Each row is a point. To make a cloud, some directions were put in groups of two or more. Within a group, all points are equally far from the middle, so they leave a hole (a ring in 2 directions, a hollow ball in 3). The other directions are filled evenly. Then the cloud was stretched, turned, moved and blurred a little. Count the holes, and give their numbers of directions, smallest first.

Cloud, 19 rows:
[[ 29 -45  -8]
 [-39  36  29]
 [ -2 -12  16]
 [-14   3  64]
 [-36   0  57]
 [-10 -19  41]
 [-32 -16 -11]
 [ 45  27  36]
 [ 20 -29 -33]
 [-50 -35   6]
 [  7  -4 -16]
 [-52   8  12]
 [ 42  12   9]
 [-35   1  16]
 [ 39   3  12]
 [-14  17  -8]
 [-34 -26 -23]
 [-57  10  29]
 [ 36   4 -12]]
Holes: 0

Cloud, 21 rows:
[[ 20 -10 -23]
 [-14  43 -38]
 [-16  40  39]
 [ 17   9 -39]
 [-18  45 -34]
 [-15 -26 -37]
 [-15 -28   8]
 [-27  10  44]
 [-12  14  56]
 [-29 -23  18]
 [  7  55  -2]
 [-53   8  24]
 [  6  37 -37]
 [ -5 -15 -45]
 [-46  12  29]
 [-22  50 -13]
 [ 17  47 -19]
 [-26  10  45]
 [  2 -26   0]
 [  2 -25  -8]
 [-21 -31 -11]]
Holes: 1 (2)

Cloud:
[[ 20 -70 -14  20]
 [-40  24   7 -36]
 [-42   6 -33 -29]
 [ 26 -32 -10 -21]
 [ 33 -13  26  37]
 [-25  55  37 -19]
 [-19  31   9   8]
 [ 18 -35  22  27]
 [ -2 -17  -9 -21]
 [ 16 -75  19  12]
 [ -7 -21   6  60]
 [ 18  -2 -13 -26]
 [ -5  27  -8 -40]
 [ 58 -16 -32  14]
 [-26 -29  -1   6]
 [-11 -30   1  41]
 [ 19 -67   0   9]
 [-11  16 -17  11]
 [ -2  17 -28 -22]
 [ -5  71 -61 -20]
 [ 56 -38   4  30]
 [-16  34  18  -9]
 [-26   1  -4 -11]
 [-23  -2  13   4]
 [ 51  29  -3  14]
 [ 49  34   6  25]
 [  5  -2  29 -14]
 [ 42  21  -5  44]]
Holes: 0

Cloud:
[[ 23  -1  -6   7 -28  47]
 [ 17  42  22  33   3 -38]
 [ -7 -54  39 -42  24 -15]
 [ 34 -58  37  17  13 -47]
 [-29  39 -15  48  24   4]
 [-13   5  19 -22  35 -18]
 [-20  39 -22 -23  16  -1]
 [ -1  15 -14  -7 -49  13]
 [-43  17  21   2 -23   9]
 [ 12 -58  31 -28 -41 -45]
 [-19  41  -2 -15 -34   6]
 [ -8  21 -18 -33 -23   5]
 [  5   0 -15  38 -52   7]
 [ 39  24  16  10  12  -6]
 [  1  14  56 -12 -14  16]
 [ 12 -59  70  -7 -29 -17]
 [ 11  -4 -12  27 -43  22]
 [  0 -51  58   6 -52 -58]
 [ 28  30  16   4  18  49]
 [-10 -32  66  11 -44 -50]
 [ -8 -42  40  13 -54 -44]
 [ 20  30  48  19  -9  -5]
 [ -1 -62  64 -46   0 -16]
 [-45  -3   3   2  -4 -40]
 [  7 -20  37  36  16 -28]
 [-10  24 -59  -3  -6 -13]
 [ 41 -58  39  16   4   3]
 [ 21 -27  14 -19 -41  12]
 [ 11 -26   1  50 -11  -9]
 [ -2 -48 -19 -23  11  -5]
 [-14 -18 -11  38  16 -22]
 [ -7  23 -10 -27 -32 -25]
 [ 16 -48  71  17 -27 -23]
 [ 32 -51  33  25   7 -14]
 [-27  41  10  54 -10  21]
 [ 11  12 -26 -14  -1 -36]
 [-35  49   4   1 -31  11]
 [ -8   9  57  -5 -18   6]
 [ 19 -39  27  39   2 -37]
 [ 15  27  50  32  -2 -22]
 [ 37   5   3  39 -30 -32]
 [-26   2   8  -3  27 -25]
 [ 31 -46   4   1   4 -53]
 [ 19  11  15 -41  35 -11]
 [ 21 -25  16 -17 -47  -2]
 [ 13  23   4  -5 -34  32]
 [-14  12  56   1 -27 -12]
 [ 55 -40  45 -16 -26  12]
 [  5 -25 -29  14  -3 -43]
 [-14  26  23  53  -2   0]
 [  6 -30   3  37   0  36]
 [  5 -12 -21 -42 -13   3]
 [-34 -34   8 -21  -4  14]
 [  1  -2 -43 -11  -6 -22]]
Holes: 2 (2, 2)

Cloud, 53 rows:
[[  1 -16 -73 -28  27  19]
 [-13 -25  -5 -55 -16  19]
 [-38  -7  18 -11  83 -12]
 [ 12 -17  26 -48 -13   0]
 [-14   4 -18   3  35   4]
 [  3  19 -30 -22  30  41]
 [ 62  -6 -41 -14 -28  16]
 [-12  -1 -62   3  12  46]
 [ 60   6   5  -7  38 -20]
 [ 17 -21   0 -19  32   8]
 [  8  53  20 -38   6   6]
 [ 26   1  -1  20  18   2]
 [-14 -30 -14 -44 -21  23]
 [-27 -25 -37   6 -28  -4]
 [ 13  16 -39 -26 -35  39]
 [-13  15  32 -62  24 -28]
 [ -1 -18  -2 -32  27  -4]
 [ 40 -34 -59   1   5  63]
 [-48 -11 -39  -1  32  32]
 [-31 -44 -42   2  20  50]
 [ 36 -29   0 -37  14  10]
 [ 33   6 -28  -2 -14  34]
 [ 18  -8 -23  23 -12 -18]
 [  0   8  24  15 -57 -25]
 [  6  -7  36  57  17  14]
 [  9  12   6 -23   4 -38]
 [ -5 -11   7  24 -42  34]
 [-13  -6 -58 -41  11  18]
 [ -7  -3  27  35 -30 -28]
 [ 23   0 -63 -19 -22  73]
 [  2   8 -22 -24  19 -15]
 [-33 -14 -10 -35  42  20]
 [  9  10   9  32  24 -26]
 [ 30 -25  15  12  39  14]
 [  8  30  20  -3   2 -38]
 [ 20   5  41  38  25 -44]
 [  9  15 -37 -42  30 -19]
 [ 51   4  19  22  -6 -63]
 [-18   7 -64  44  27  10]
 [ 11 -18   3  30  -6 -30]
 [  3 -24 -14  42  -9   8]
 [ 67  10  12  -8  17 -10]
 [ 38  10 -32  -3  28  33]
 [ 35   0 -34   9 -56   8]
 [ 28  -4 -59  42  -8  19]
 [ 20  31  12  34  26  11]
 [ 52   8 -51 -19 -61  49]
 [-12  19  32 -13  21   4]
 [-17   3  16 -42  50  14]
 [ -8  37   8 -64   5  30]
 [ 17  13 -32 -34  47  26]
 [ 25  -6  36 -14   7 -30]
 [-44 -24 -10  41  10   3]]
Holes: 0
